Every row gives one point. Two turns around zero, p and q, are shown by what they do to some points. Where does a point land after both, in the order given? Backwards means that the second turn is done in reverse. Each puzzle has new turns, and all numbers are rounded.
In the rows, zero is written as 128.

Turn p:
[128 183] -> [119 182]
[116 110] -> [119 108]
[141  91] -> [147  94]
Turn q:
[ 96 165] -> [105 171]
[111 101] -> [106 105]
[189 134] -> [189 121]
[118  97] -> [112 100]
[126 144] -> [129 144]
Where do these land?
q, then p: [127 114] -> [126 114]
q, then p: [ 90 169] -> [ 92 171]
q, then p: [152  99] -> [151  98]
q, then p: [174 112] -> [173 110]
q, then p: [ 96 146] -> [ 97 148]

Turn p:
[143  85 164 189] -> [172 168 162 177]
[142  85 142 161] -> [167 139 146 165]
[138 119 151 123] -> [148 136 141 117]
[ 85 148 135  80] -> [ 91  97 150  85]
[103 152  83  95] -> [ 85  88 102 115]
[142 169 108 145] -> [104 153  91 129]
[143 138 113 104] -> [130 115 104 109]
Turn q:
[133 102 125  99] -> [113 122 106 100]
[100  85 155 179] -> [130  83 188 110]
[155 153 138  97] -> [141 167 102 120]
[149  89 130 101] -> [126 114 101  86]
[133 169 116 178] -> [160 129 149 182]
[ 99 170 105 114] -> [ 98 155 123 169]
Where do these land?
q, then p: [116 116 131 128] -> [128 120 143 124]
p, then q: [188 152 110 163] -> [143 127  94 194]
p, then q: [119 133 161  65] -> [103 153 101  72]
q, then p: [137 129  97 149] -> [145 131 123 162]
q, then p backwards: [ 85 160 115 149] -> [ 89 116 125 171]
q, then p: [ 96  84 181 106] -> [121  97 168  68]
q, then p: [155 122 102 135] -> [145 117 106 152]

Turn p:
[113  92  92 133 174  83] -> [179 112  93  99 160  96]
[127 100 147 168 180 134] -> [180  88 148 131 150 145]
[ 97 134 125 129 113 129] -> [106 126 113 141 147 128]
[127 136 148 138 106  90] -> [122 131 139 156 128  89]
[177 191 132 112  93 151] -> [101 193 158 140  83 147]
[181 147 103 143  85 148] -> [130 165 116 153  66 146]
[133  94 149 110 170 168] -> [137  87 151  85 128 162]
[117 170  98 128 119 116] -> [121 175 109 138 145 125]
[ 79  89 159  90 112 134] -> [ 75  74 125 109 146 114]
Turn q:
[133 130 148 171 112 118] -> [165 128 137 129  94 124]
[114 111 109 112  92 109] -> [ 91 130 123 122  95 144]
[144 100 126 139 148  85] -> [127 107 113 101 109  87]
[ 94 136 114 104 153 155] -> [104 139 121 164 164 126]
[188 162  80  97 139 100] -> [107 165 132  50 158 117]
[113 167 170 179 169 123] -> [185 134 163 160 135  81]
[102  93 167 133  91 162] -> [138  90 124 169 103 173]
[158 162 160 109  98 133] -> [141 124 175 103 137 164]
[106  90  79 108 150 166] -> [ 94 134  64 153 155 135]
Where do these land?
q, then p backwards: [110 175 102 130 125 159] -> [124 190 118 143 132 129]
q, then p backwards: [196  91 136 142  93 161] -> [139  84  82 130 173 176]
p, then q: [140 127 178 125 188 156] -> [149  59 139 132 163 149]
q, then p backwards: [100 124 163 136 130 112] -> [142 113 163 148 112 118]
p, then q: [112  75 112  88 117  89] -> [ 60 121 111 104 105 105]
q, then p: [ 90 142  82 141 130  97] -> [109 165 119 166 159 103]
q, then p backwards: [148 163 124 134 113 123] -> [150 152 128 114 154 132]

Turn p:
[177 102  99 145 122 110  68 121 139] -> [169 129 114 152 130  90  75 153  95]
[137  98 130 148 154  97  85  92 112] -> [123 127 153 177 151  95  90 129 107]
[147  87 113 158 105  80 120  97 145] -> [130 126 127 168 119  70 112 172 137]
[125 136 144  96 124 129 169 172  72] -> [133  92 137 112 135 154 198 110 106]
[135 148 143 153 145  95 158 168 118] -> [135 157 133 153 124 149 181 141 111]
[156 115 123 137 158 101 131  83 160] -> [136 159 133 152 165  92 109 145 156]
[135 136 171 109 124 159 164 170 123] -> [148 106 120 119 128 185 168 119 148]
[129 104 111 165 136 139 144 130 120] -> [105 127  91 153 135 124 133 134 121]
[ 62 153 132  89 107 176  88 112 175] -> [ 98 127 150  60  94 160  64 114 158]
[ 82 192 127 118  92 183 125  77 143] -> [ 99 145 128  75  80 126 100  63 174]
[123 137 113  87 141 138 157 185 102] -> [132 112 123  84 148 161 176 130  96]
Turn q:
[ 62 117 106 135  72 102  97 102 133] -> [ 63 152 140  78 168 103 115 113 148]
[ 91 122 132 157 153 116 142 124 183] -> [141  86 140  98 149 100 144 149 165]
[153 101 141  91 149 105 117 177 154] -> [150 112 142  97  99 161 117 172  94]
[142 115 140 135 151 143 113 151 108] -> [126 116 127 159 126 152 121 152 117]
[137 130 183 133 155 149 142 112 111] -> [137  86 146 172 125 129 143 108 108]
[163 115 122 133 140 110  95 104 107] -> [124 130 137 148 109 139  74 120 135]
[ 55 192 136 136 116 160 196 105  94] -> [123 149 116 161 176  52 205  94 117]
[133  96 106  72 133 161  94 130 129] -> [146 146 125 112 164 181  97 126  97]
[137 106  96  80 140 117 191 153 137] -> [175 130  77  91 119 112 131 143  82]
[160 108 164 145  39 122 143 130 146] -> [ 77 114 111  92  73 158 159  81 135]
[154 139 101 168 139 132 101 121 102] -> [121 147 118 170 119 134  99 136 166]
[150 196 108 151 149 117 106 127 131] -> [154 169 157 160 106 113 129 142 173]
Where do these land?
q, then p: [114  79  98 107 127 102 141 157 105] -> [121 112 138  95 131 125 130 127  60]
q, then p backwards: [118  93 176  95 126 143 132 117 143] -> [115 120 133  90 136 144 112 153  79]
q, then p: [111 115  79 127  88  87 159  99 158] -> [141 139 176  68 144  85 116 149 128]
p, then q: [ 99 109 116 167 117 176  92 119 149] -> [ 90 165 138 114 174 151 109 136 158]
q, then p: [164 183 137 160 155 127  94  74 114] -> [148 166 131 186  86 126  90 132 172]
q, then p backwards: [178 169 120 160 170 161 149 122 120] -> [187 126 179 171 105 122 137 124 134]
p, then q: [136 172 157 102  98 107 150 129  76] -> [131  91 109 120  94 107 137  64 105]
q, then p: [138 126 181 135 154  96 146 159 118] -> [125  78 124 160  99 131 159 152 118]
p, then q: [ 92 134  83 147 165 154 101 126 165] -> [125 186 167 141 176 128 127 150 127]
q, then p: [130 100 133  82  80 125 114 177 132] -> [114  89 128  75 126 149 149  81 114]

Turn p:
[132 137  93 111 130 142 123 121 178  90 198] -> [ 98 158  74  97 142 165 155 131 123 129 180]
[ 78 100 137 133 146 100 105 137 141 175 103] -> [112 132 128 132 164  86  78 143 145 142  87]
[150  60 110 159 138 192  93 144 173 131  98] -> [ 85 123 138 154 107 181  83 194 130 179 131]
[ 87 153 126 152  75 115 108 103 117 154 115] -> [111 112 119 101 106  74 115 116  85 125  98]
[139 125 161 151 131 128 172 106 128 119 152] -> [111 137 169 116 138 150 158  95 125 123 124]
[ 42 109 151  96 118 105 107 136 109 165 132] -> [121 148 122 103 161  65  97 158 136  85  81]
[155 161  98 121 145 131 187 142 146  98 148] -> [143 163 109 152 127 155 187  98 132 144 153]
[ 93 136 184  87 145 107 130 108 157 164 116] -> [135 161 149  80 143  89 101 114 178 132 108]
[189 132 128 119 133 144 150 121  73 156 131] -> [193 110 174 135 132 148 146 131 100 131 142]
[130 127 153 112 167  94 103 130  98 141 172] -> [149 119 136 116 187 125 104 114 138  89 151]
[155 180 135 121  99 120 152 175 106  89 118] -> [148 127 129 169  83 104 173 105 134 100 164]
[145  93 122 121 103 106 132 105 129 126 108] -> [125  87 133 113 128 127 149 146 141 147 109]
[168 199 118 164 128 124 142 167 119 100  91] -> [148 120 123 193  75 118 140  73 120 138 160]
[128  82  75 144 134 184  86  96 118  85 111] -> [113  97  88 130  99 205 103 173 103 128 103]
Turn q:
[146 166  99 174 114 140 183  67 151 123 103] -> [109 123 143 199 153 175 163  86 145  96 113]
[135  65 137 144 126 150  49 132 110 127 101] -> [179 111 127  88 124 106  87 105 163 135 188]
[101 133 194  72 119 100 139 152 159 113 170] -> [ 65 158 142  65 143 104 124 168 106 141 102]
[120 122 125 141 109  94  83 139 144 147 144] -> [156 167 137 104 119  97 147 132 150 125 134]
[106 105 117  99 169 105 155 121 153 125 150] -> [115 122  98 106 143 144 142 151 143 161  84]
[107 149 112  73 112 132 203 165 147  95 175] -> [ 78 120 129 112 109 165 133 190  92 101  59]
[107 154 126 119  97 151 110 101 176 189 128] -> [120 145 196 123  95 134 165  97 149 155 119]
[ 99 137 128 120 123 139  79 135 105  98 128] -> [122 150 105 105  88 126  99 119 131 121 158]
[147 136 129 136 119 117 133 146 125 131  70] -> [144 121 137 153 138 100 100  96 118 112 110]
[106 145 121 192 150 165 106 128 118 174  97] -> [149 131 149 195  99 117 115 113 166 162 163]
[167 162 122 108 147 122 134 138  61 119  90] -> [140 110  90 161 123 112 108  99  57 123 135]
[148  79 119 173 121 131 130  99  74 131 128] -> [154  79 101 145 145 118 149 127 150 105 182]
[176 110 134 112 157 117 159 139 142  94 181] -> [134 128 110 106 183 165 135 179  95 127 118]
Where do these land?
q, then p: [126 165 106 115 125 113 129 187  87 110 139] -> [140  83 107 168 100 102 145 133  99  97 139]
q, then p backwards: [151 118 136 139 177 185 146 118 119 122 132] -> [180  99 100 156 160 135 101 132 136 131 132]
p, then q backwards: [152 122 167 141 106 113 105 141 155 118  95] -> [ 81 109 149 137 114 164 128 126 118 153 110]
q, then p backwards: [116 164 114 144  94  95 180 108  75 124 151] -> [100 127 101 146  80 119 147 172 103  72 146]
q, then p: [135 131  64 160 150  79 108  67 135 118 127] -> [143 148 104 126 107 179 167  94 104 197 127]
q, then p: [ 79 160 184 147 118 156 156 123 161 123  62] -> [ 65 127 121  92 125  99  57  94 137 117  89]
q, then p: [111 122 125  46 173 128 134 102 129  89 152] -> [183 160  95 120 118 121 116 192 107 131  85]
p, then q: [126  73 113  99 177 125 128 135 135 111 124] -> [156 138 154 147 129 163  82 139 144 158 110]
q, then p: [138 129 140 147 129  93  75 177 107 166 140] -> [155  95 133 137 154  86 155  96 129 131 182]
q, then p: [162 130 146 154  94 159 120 150 137 192  89] -> [103  87 200 106 148 127 118  95 150 115 146]
p, then q: [144 100 141 105 108 147 135 149 183 146 176] -> [ 98 154 141 126 101 121 134 186 102 165 101]
p, then q: [ 94 122 100 139  86 144 120  78 113 116 148] -> [120  79  94 117  84 120 107 113 109 108 111]

Turn p:
[145 143 149  83 130 106  90 122 145  76 130 131 117 103] -> [130 130 125 118 111 155 116  92 115  64 146  99 105 141]
[165 118 136 102 177 134 127 139 105 129 126 121 155 102] -> [139 141  96 114 120 125 137 153 116 121 172 113  93  98]
[ 92 141 105 157 155 118 163 136  81  96 139 167  96 147] -> [123 160 155 118 110 148 170  81 120 178 116 169 120 112]
[125  90 149  94 140 119 152 119 178 122 137 118  93 134] -> [137  91 168 133 113 160 138 150 140  82 141 137 143 111]
[ 84 127 178 154 119 153  88 143 164  97 162  94  82  59] -> [ 39 115 128 157 135 184  69 109 100  90 141 139 148 114]
[ 98 148 187 118 119  92 111 121 113 158 124 108  95 109] -> [ 96  89 160 128 129 127  80  95 149 135 134  98 107 100]
[145 142  73 110 141  87 181 120 132 164 101 185 167 120] -> [218 140 115  96  72 118 128 145 140 174 115 124 136 128]
[162 158  84 145 104 104 194 124 120 135 112 124 117 144] -> [153 171 148 149  85 114 151 143 171 161 100 112 140 142]
[170  72 123 138  99 149 123  95 120 141 165 137 191 167] -> [179 117  94 171 170  69 147 147 133 111 148 169 133 149]
[101 100 145 107  91 139 105 134 121  98  99 109  75  93] -> [ 64  92 147 137  93 132 119 120 100  91 105 129 105 140]
[ 73 138 147 151 125 119 113 116 149  99  98  77 117 111] -> [ 61 104 109 112 126 156 116 106 162 110  99 125 142 123]
[142 103  99 147 145 149  51 155 114 163 176 111 167 163] -> [119 129 103 111 203  95 130 147 106 149 194 144 138 177]
[124 167  96 131 130 157 138  72 136 166 111 129 127 142] -> [157 116 115 143 151 159 132 150 149 171  84 108 116 151]
[139 167 118 199 125 135 147 136 129 151  71 160 122 159] -> [135 184 146 101 148 112 112 146 151 169  56 141 128 125]
[156 106 132  86 120 158 138 188 113 126 169 148 198 168] -> [170 140 112 131 154  65 175 135  70 113 170 114 166 109]
Turn q:
[ 89 109 110 147 134 154 164 122 101 167  73 162 114  93] -> [ 79 177 108  89  76 109 141 110 105 139  95 140 132 113]
[120 119  87 129  89  79 156 138 146 125 124 107 111 155] -> [146 124 112 111 160  79 122 136 106 134 120 130 105 182]
[136 150  99 160 149 125 152  92 114 188 132  96 119 103] -> [139 159 136 109 125 113 183 106  67 118 147 112 121 103]
[ 64 130 159  86 133  73  86 147 144 114 139 143 120 145] -> [103 121 107 136 145 127  68 116 161 129 195 164 122 160]
[118 168 162 102 101 127 158 112 130 109 124 110 156 106] -> [139 107 127  92 104 118 150 159 167 130 165 109 137 130]
[149 137 103 138 175 162 132 150 134 148 172 146 117 172] -> [116 105 118 148 177 170 131 124  76 140 108 130 151 101]
[129 138 152  61 125 180 128 147 120  83 164 174 127 135] -> [127  78 116 100 129 193  89 153 171 159 117 143 141 101]
[104 127 123 143 179 138 147  99 201  88 117  88  91 101] -> [148 168  60 144 146 156 181  89 161 140 139  96 129 158]
[143 132 166 202 197 118 111 113 101  61 166 127 172 144] -> [118 103 126 190 144 172 176 134 156  26 127 150 150 116]
[179 110 108 180  87  91  86 184 116 159 134 145 156  94] -> [144 140 175 185 137  50 116 147 119 124  99 166 110  82]
[ 97 142 105  82 118 159  91 103  98 110  74 154 141 135] -> [144 129 122  98  59 146  73 112 129 128 124 139 173 143]
[101 139 133 105 112 178 146 140 113 151 168 102  93 157] -> [114 123 118  76 167 155  97 137 107 134 132  80 124 103]
[138  79 109 127  58 115 143 136 129 157 124 137 161 139] -> [118  92 159 116 120  61 109 121 121 142  89 120  99 137]
[186 119 142 155  90  98  91  72 155  92 149 138 102 136] -> [184 104 129 189 106 142 127 142 131 111 125 116  55 148]
[173 151 120  69 163 137 118 154  77 155 119  97 114  82] -> [162 177 197  90 139 161 136 135 124 160 145 155 156  98]
[116  97 118 144 139 113 135 122 156 135 127 115 137 151] -> [112 120 121 145 147 112 138  96 121 124 121 117 124 157]
[136 130 180 145 126 129 133 144 142 135  69 137 144 129] -> [ 86 147 143 159  93 114 139 159 151 141 129 111 146 144]
Where do these land?
p, then q: [ 90 104 102 123 149 122 120  99 154  91 120  84 131  77] -> [136  99  81 100 127 113  87  95 135 138  70 109 136 122]
p, then q backwards: [129 162 163 184 132 125 149 125 108 158 141 125 123 104] -> [124 109 144 118 125 152  85 178 149 148 131 146 105 102]
q, then p: [ 82 108 175 124 137 141 130 171 161 167 130 155 143 169] -> [ 94  66 104  96 152 147 114 108 133 169 141 161 160 132]
p, then q: [128 125  98 117  75  92 117  82 107 118  94 103  98 115] -> [117 128 103 147 124 107  92 130 113 127 114  81  93 192]
p, then q: [177 127 146 133  91 113 102 117 105  92 137  81 115 124] -> [142 129  64 148 155 128 128 140 129  85 149 114 111 161]
q, then p: [150 172 144 181 161 109 128 112 136 128 125 136 136 176] -> [ 96 172 113 144 130  99 169 112 124 153 131 171 151 108]
p, then q: [170 156 109  98  81  62 120 108 108  92 125 111 160  93] -> [205 100 109 142 141 101 117 138 103 104 135  84  93 176]
p, then q: [ 87  89 123  86 101 177 135 128 125 108 171 194 144 157] -> [100 110 178 109  89 149 171 139 113  82  70 172 109 129]
q, then p: [125 159 118 148 134 159 119 150 108 152 113 106 154 145] -> [114 134  74 121 121 102 127 105 134 126 147 110 131 107]
q, then p: [154 104 125  64 106  99 142  79  72  64  80 103 128  86] -> [186 130 192 151 151 110 139 137 109  43  87  75 136 132]
q, then p backwards: [119 140 128 138 132 164 170 185 172 128 135 166 112 159] -> [ 88 143 115 159 128 192 127 128 124 163 112  88 157 115]
q, then p: [130  72  99 130 149 150  77 125 162 131  90 154 123  66] -> [159 131 113 147 137 144  60 134 169 146  60 120 110 161]
q, then p: [181 133 122 153 139 119 151 107 143 174 135  93 141 135] -> [111 139 140 159 115 109 144 130 169 146 140 129 110  68]
q, then p: [ 94 115 123 164 186 127 137 187 114 173 163 144 109 162] -> [113 119  84  86 127 174 142  86 106 190 130 156 104  95]
p, then q: [103 154 144  77 148 162 122 144 147 145 161 164 103 152] -> [107 141 189 105 126 175 156 123 146 101 115 111 135  99]
